Each row of a before or after table is a point. One or more steps were done to the points. Then noise was added and the rows were shuffled. The steps act on columns, c1 being the first. Name the steps. A step turns or swaps two columns, mirrors them in a line or flattens them onto one, adds a multiple of one to another, or multiplies or shifts one. Angles are multiples of 10 degrees, from the lower column toward the higher: turns from -170 to 170, lines from 10 to 170 but not 90. Use the fewest steps. Two steps may share a column if one is a turn and the other turns, adds or multiplies; they go together, in the order done. Otherwise the lowest column goes first.
In the rows, zero is written as 128.

Before, 13 rows:
[[ 47 175]
 [145 118]
 [ 76 189]
 [100 168]
 [130  86]
 [137 125]
 [129 123]
 [151 124]
 [138 153]
 [155  64]
 [ 57 203]
 [ 82 190]
 [128 180]]
After (13 x 2):
[[151 137]
 [190  77]
 [ 63 153]
 [190  82]
 [125 136]
 [123 152]
 [169 100]
 [203  58]
 [173  46]
 [123 127]
 [179 128]
 [ 86 130]
 [118 144]]
Steps: swap c1 and c2

Before (8 x 6):
[[101 172 150 226 140  64]
 [141 113 203 211 143  66]
 [137  79 124  92 145 183]
 [ 75 112 175 217 174 119]
 [120 101  77  87 142 165]
 [158  95 106  79 213 141]
 [154 138 108 148 161 190]
 [119 140 145  75 162 176]]
After:
[[106 100  77  88 141 154]
 [107  79 123  92 144 157]
 [146 174 149 226 141 103]
 [101 138 145  76 161 157]
 [162 115 201 210 141  85]
 [114 112 175 215 174 149]
 [132  96 107  79 213 120]
 [108 141 109 149 160 150]]
Steps: flatten c1 and c6 onto the line at 130 degrees

Before (10 x 11):
[[ 64  60 165 122 191 146 170 197 141 134  92]
 [101 152  70 158 166 132 135 137 175  96 106]
 [151  70 104 120  46  87 102 219 187 121 123]
 [ 84 175 145 150 117 136 212 158 181 127 107]
 [170 109 125 132  65 129 107 140 220  49 145]
 [ 97 116 109 213 172 143 188 201  70 136 186]
 [ 42 118  88 112 159 160 180 131 122  80 138]
 [127 130 157  79 165 112 163 172 144 141 131]
 [150 111 190 160  79  48  63 131 112 139 173]
 [174  66  95 157  90 134  79  96  92 160 159]]
After (10 x 11):
[[112 206 182 148 118 136 204 153 119 123  79]
 [193 146  69 217 172 145 202 200 140 135 106]
 [154 150 115 111 161 159 188 131 167  84  47]
 [170 143 123 162  78  48  48 133  71 138 155]
 [150  99  88 158  91 133  64  97 153 159 178]
 [121 100 185 116  44  86  77 220 157 122 151]
 [139 138 221 131  69 126  91 139 150  47 174]
 [131 159 149  80 167 113 174 168 103 140 130]
 [ 98  93 146 120 186 146 184 196  94 133  52]
 [116 184 166 159 164 131 143 135 192  94  97]]
Steps: mirror c1 and c11 in the line at 50 degrees; shift c2 by 30; turn c3 and c9 by -80 degrees; add 0.3 times c5 to c7

Before:
[[132 137 131 180 115 162 119 111 116 149 130 114 137  96]
 [101 138 165 153 116 160 107 154 136 135 128 141 109 106]
 [138  78 141 160 108 145  87 156 117 153 114 149 118 109]
 [148 156 142 123 113 147 123 129 106 105 115 112 102 121]
 [121 117 144 143 150 153 107 115 123 130 114 139 126 136]
 [112 135 134 180 100 105 116 131 101 139 123 127 100 127]
 [116 126 120 143 126 143 133 156 134 157 160 110 116 126]
 [138 125 153 127 132 174 132 168 125 152 113 140 148 111]
 [131 152 117 170 144 118 119 185 122 127 133 115 127  58]
 [159 143 144  88 120 104  97 108 129 127 100 131 119 130]
 [117 125 110 119 134 180 106 144 124 162 124 134 144 138]
 [ 98 153 139 139 110 152 133 113 109  88 152 122 136 145]
 [119 137 148 148 131 160 100 129 125 129 149 162 126 161]
 [109 150 166 148 150 150 101 141 101 139 152 133 127  94]]
After (14 x 14):
[[133 135 121 180 115 133 121 109 105 192 129 114 143 100]
 [159 142 150  88 120 121  96 108 132 126 100 130 127 135]
 [118 126  95 118 132 140 103 141 120 230 126 135 127 129]
 [111 135 141 181  99 124 114 129  74 162 124 126 121 142]
 [132 150 121 174 142 129 119 183 118 125 132 115 156  73]
 [118 138 136 146 131 125 100 127 124 132 148 162 112 154]
 [108 151 154 151 152 118 100 141  75 161 153 134 140 104]
 [102 135 152 154 116 119 107 153 143 150 131 144 133 119]
 [100 153 130 142 108 129 134 111  91   8 153 122 121 137]
 [139 125 137 125 132 124 132 169 120 202 113 139 143 108]
 [122 118 134 144 149 128 106 118 119 134 115 137 124 134]
 [148 157 136 123 115 124 123 129  85  57 115 111 125 134]
 [116 125 114 145 125 132 133 155 140 212 159 111 127 130]
 [139  77 134 160 106 127  86 155 106 204 116 150 131 120]]
Steps: flatten c3 and c6 onto the line at 160 degrees; multiply c9 by 2; multiply c10 by 3; flatten c13 and c14 onto the line at 120 degrees
